Each point is reached from the start by the listed moves, each made 0, 1 or 2 times, or once backwards (-1), plus a little noise. Is the number of moves made odd or even? Then give how often each move was made.

Moves:
(1): [  7   5  10 -25 -14]
(2): [-1  0 19 -1  6]
Start: [ 4  2 -6 -9  2]
Points:
[ 17  13  32 -60 -21] => odd (2, 1)
[ 16  13  14 -57 -25] => even (2, 0)
[-2 -5  2 14 21] => even (-1, 1)

Moves:
(1): [11  3 15  5 12  0  9 10]
(2): [-1 22  4  6  9 -1 -8 -3]
(3): [ -4  -2  15  13  -1   6   7 -13]
(4): [ -5 -16  -9  10   3  11 -11  11]
(5): [-22  -1   0   0  -2  13  -4   2]
(6): [  1 -11  12   0  -2   9  -4   0]
Start: [-4  7 -5  4 -7  0 -3 16]
Points:
[-25 -23  -9  29   6  34 -20  52] => even (1, 0, 0, 2, 1, 0)
[-53  -4  12  50  18  52 -24  34] => odd (1, 1, 1, 2, 2, 0)
[ 27 -17  60  49  18  22  23  22] => odd (2, 0, 2, 1, -1, 1)

Moves:
(1): [  4  13 -13   8  -9  -6   6 -14   1   4   0  20  14]
(2): [-10  -3  -6  17   7  10  -8 -13  10  -4   2   0   3]
(3): [ 3 -4 12 -4  4  4 -5 -5 -7  0  5 -2 -4]
(4): [ 6 -6  7  2 -3 -5  1  1  4 -5 -2  8 -4]
(5): [ -3   6   3  -8   9   0 -12   9  -1  -3  -4   3   9]
(6): [-7 -8 -6  0 -2 -4 -6 -2 -1 -1  7  6  0]
(7): [ -1 -11  -3  -2   9  12   6  12  -7  -6   5  -3   8]
(8): [ 3 -3  2  3 -4  3 -3  1 -3  5 -9 -1  0]
(9): [ 2  1  8 -3 -3  7  1  5  3  9 -1  2 -5]
(10): [ -5  -7  -4  -1  12  -2   1 -13   6   9  -3   4   2]
(11): [ -3   8   5   1  14  -5   1  12 -18   1   2   8 -12]
Start: [-12  10   2  -2   3 -15   4 -13  -3  -3   8 -11   0]
Points:
[-16  41 -34  28  -1 -45  26 -25 -30  10  16  50   4] => odd (2, 0, -1, 0, -1, 1, 0, 0, 0, 0, 2)
[ 30   9 -14  10 -44 -14  43 -32   1  10 -13  14  31] => even (2, -1, 0, 1, -1, -1, 1, 2, 0, 0, -1)
[-33 -19  -5   5   8   3 -47 -48  -3  -5  14 -18  25] => odd (0, 1, 2, -1, 1, 2, 0, 2, -1, 0, -1)
[ -1  16 -53  27 -14 -18  44 -60  22   3   4  11  50] => odd (2, 0, -1, 0, -1, -1, 1, 0, -1, 1, -1)
[-20  10  -6   6  44  -3  -8 -49  12  11   2  47  50] => odd (2, 1, 1, 1, 2, 0, 1, 0, 1, 2, 0)
[-16  32  11  29  14  22   3 -30 -15  -5  39  31  14] => even (2, 2, 2, 0, 0, 0, 1, -1, 2, -1, 1)
[-49 -30 -51  26  27   7  -7 -46  40 -26  27  27  59] => odd (1, 2, -1, 1, 1, 2, 2, -1, 0, 1, -1)
